Each row of a before or after table is a point. The points were changed in one or more steps. Then noise was added and the rows were shuffled. The steps act on columns, c1 being the first. What was done? A step turns or swaps two columns, mirrors them in a line or flattens them onto one, adds a multiple of one to another, or multiplies or shifts one. Angles are multiples of 10 degrees, from the lower column toward the higher: turns from -170 to 170, lines from 10 to 170 but not 90. Use the fewest steps. Two steps may share a column if one is a turn and the other turns, adds or multiplies; they go together, in the order done. Otherwise the lowest column goes first.
(in the rows, 128 means zero)

Before:
[[120 197]
 [136 186]
 [ 83 127]
 [149 121]
 [105 125]
 [116 107]
 [ 99 100]
 [127 125]]
After:
[[177 206]
 [138  92]
 [145 123]
 [121 128]
 [159 218]
 [188 116]
 [157  99]
 [165 124]]
Steps: shift c1 by 40; multiply c2 by 1.3

Before:
[[114 153  95 170  68  89]
 [118 160 111 187 101  87]
 [ 68 208 137 131 183 150]
 [ 88 106 155  72 154 129]
 [138 171 100 129 119 132]
 [ 95 137 142 125 104 169]
 [146 126 119 149 111 165]
 [138 131 161 114 107 129]
 [ 78 121 122 136 140 131]]
After (9 x 6):
[[117 189 146 176 183  91]
 [136  75 180 156 152  68]
 [167 190  94 102 104  27]
 [146 132 155 138 103 108]
 [129 129 116 119 142  70]
 [189 160  71 155 120  72]
 [197 140 109 112 110 105]
 [188 120 193 141 107  69]
 [165 173  62 112  68  29]]
Steps: shift c1 by 50; mirror c2 and c4 in the line at 20 degrees; multiply c3 by 2; shift c6 by -60

Before (8 x 11):
[[184 111 103  83 105 138 134 110 110 127 102]
 [150 150 123 123 117 119  97 171 110 163  64]
 [123 210 150 146 108  93 164 151 109 129  58]
 [106  62 160 102 164 174 157 141  91 131 150]
 [174 140  83 106 142 100 158  88  69 147 164]
 [ 88  67 141  58 179 144 158 138 140 138 160]
 [144 189 127  97 102 139  94 158  95 119  85]
 [110  86 137  79 122 143 123  94 102 160 138]]
After, 8 rows:
[[111 156 133  78 134  79 158 105  70 144  79]
 [131  83 180 119 137 151 123 101 100 156 109]
 [118 152 131 119 134 107  98 152 110 158 202]
 [107 189 157 115 126 124  95 143  94 113 182]
 [113  51 164 149 131 176 153 147  90 143 108]
 [155 201 117 155 127 108 167 126 111 124 200]
 [152  63 199 119 132 165 161 149 143 148 105]
 [ 79 118 162  88 129 100 135 104 110 126 146]]
Steps: mirror c1 and c6 in the line at 110 degrees; add -0.3 times c3 to c2; turn c3 and c4 by 70 degrees; flatten c5 and c10 onto the line at 80 degrees; mirror c8 and c11 in the line at 10 degrees

Before (8 x 18):
[[121 129 126 142 119 150 123 140 117 137 135 145 143 112 113 137 122 158]
 [112 148 123 104 116 110 147 114 123 123 135 118 112 125  99 114 138 141]
 [131 118 111 147 133 138 149 154 138 114  30 138 144 114  91 134 129 151]
 [126 129 141 130 127 142 128 131 119 129 109  59 139  95 132 119 136  97]
 [110 158 134 140 133 114  78 147 118 123 135 143 113 128 114 116 132 160]
 [114 122 129 127 133 107  82 114 156 135 118 147 138 105  97 111 118 155]
 [120 132 129 147 162 142 144 146 111 136 136 132 111 118 140  73 128 114]
 [115 121 117 100 133 134 124 157 133 137 135 138 138  98 128 138 136 109]]
After, 8 rows:
[[130 118 125 159 133 138 155 152 131 144  30 125 132 114  93 135 130 151]
 [120 131 131 155 163 141 143 132 135 112 136 137 116 117 140  73 128 115]
 [115 120 125 127 134 134 128 248 119 123 136 127 128  98 129 137 136 109]
 [112 146 130 102 116 112 148 144 138 130 134 131 122 124 100 112 139 138]
 [110 159 120 153 133 116  81 149 137 127 136 142 110 131 115 116 132 163]
 [125 131 133 130 126 141 121 130 136 122 109  96 168  95 132 119 135 101]
 [121 129 125 145 122 151 124 126 128 113 134 128 129 112 114 137 122 159]
 [114 122 120 117 133 106  88  97 100 140 118 130 124 106  97 109 119 154]]
Steps: turn c3 and c7 by -30 degrees; multiply c3 by 0.4; turn c4 and c8 by -40 degrees; multiply c8 by 3; turn c9 and c10 by 140 degrees; flatten c12 and c13 onto the line at 130 degrees

Before:
[[ 87 134 174 111 134 119 117 137 192 144 102  78 144 152  91 113 109  88
   99 143 149 140 101 135 125 163 163 129 132 102  91  86]
 [104 146 117 139 167 112 144  46 178 115 146  79 137 171 125 159 122 100
  190 109  69 147 101 108  86 103  98 104 162 168 134 117]
 [160 124 192  57  87 171 121 103 117 146 115  66 122 151 127 155  89 166
  102  80 129 137 137 145 152 138 155  99 158  88 124 148]
 [187 133 109 112  70 187 140 140 180  88 171 137 133 133  77 143 150  86
  129 108 145  77  83  75 131  91  99 153 148 110  73 127]
 [ 92 143 129  93 107 138 131  79 128 152 110 152 123 117 112 117 168  96
   88 113 157 174 173 102 147 137 148  97 194 102  84  94]
 [156 131 155  56 138 105 199 110 122 114  94  57 153 145 154 104 169 105
  167 101 117 101 132 142 108 115 127 103 182 109 151  77]
 [111 195 123 120  98  93 149  89 121  94  94 135 123 149 122 106 176 133
  150 160  80 109 121 140 165  73 150 159 129 138  74 134]
 [138 202 162 137 112 158 108 143 147 137 131 141 151 162 158 167 169 120
  190 120 111 172 136 131 150 134  88 127 129 124 159 153]
 [ 97 134 157 126 116 103 191 145 178 141 183  88 101 171 106 126 179 155
  165  86 164 166 147 141  83  62 151 139 103 127 158 122]
 [108 135 136 110 147  97 119  99 194  97 154 147  82 151 171  92 159 151
  123 120 110 122 160  99  95  71  98 137 180 118  79 157]
 [128 216 186 148 164 152 146  65 162 151 125 144 144 198 117 133 144 142
  122 174 112 133 159 111 146 139 100 130 200 170  99 142]
 [188 215 170  68 157 148 190 143 149  72 135  82 171 130 175  71 105 126
  107 134 118 156 109 161 146 127 139 143 154 155 125 168]
 [187 137 117 126 107 194 133  72 174 147 175 101 172 147 111 104 104 105
  182 175 148  91  95 131  93  68  94 132 150 152 104 140]]
After:
[[ 87 133 174 112 133 169 139 136 244 101 145  77 144 152  91 114 109  89
   99 141 146 141 100 137 125 163 113 129 131 101  91 110]
 [186 137 116 127 137 127 108  72 148 176 147 100 172 147 110 104 103 105
  182 174 147  92  95 130  92  68  73 130 150 152 105 196]
 [139 204 162 137 155 108 128 142 109 130 137 141 149 162 159 168 168 121
  191 120 111 172 135 131 149 135  85 127 130 124 160 163]
 [107 135 135 109 124  95 149  99 178 154  97 147  81 151 172  93 159 150
  124 121 112 122 160  98  94  70  63 138 180 117  79 102]
 [187 214 169  70  62  93 109 142 165 136  73  81 170 129 175  71 106 125
  107 134 118 156 109 160 146 126 123 143 154 155 125 155]
 [ 91 143 130  92 138 164 111  77 149 110 154 152 123 117 112 116 168  95
   90 113 157 175 173 102 146 136 145  97 194 101  84 132]
 [160 123 193  58 159 117 100 103 141 115 147  67 122 149 127 155  90 166
  102  81 128 136 137 146 153 137 156 100 157  89 124 173]
 [127 218 186 147  89 118 141  66 142 124 152 146 144 197 117 133 143 144
  122 173 112 132 160 111 147 139  84 129 202 170  99 153]
 [110 195 124 117 131 118  92  89 144  95  93 134 123 150 122 105 178 134
  147 161  80 109 120 140 164  70 151 160 130 139  76  94]
 [ 97 133 155 123  88 129  78 145 214 182 141  90 102 171 106 128 178 154
  166  86 166 167 148 141  84  61 112 139 102 127 158 103]
 [155 131 155  53  66 173  88 109 121  95 114  57 152 144 154 105 170 105
  167  99 117 102 131 142 109 114 132 103 183 106 153  97]
 [104 147 117 138  91 136 148  45 160 146 112  81 136 172 126 157 122  99
  190 109  69 147 102 108  87 102  74 104 163 169 134 108]
 [186 132 109 113 156 139  76 141 162 172  91 136 133 132  78 143 149  85
  127 109 146  78  81  76 130  92  73 155 149 110  74 188]]
Steps: turn c5 and c7 by 130 degrees; turn c6 and c32 by 80 degrees; turn c9 and c27 by -40 degrees; multiply c9 by 1.6; swap c10 and c11
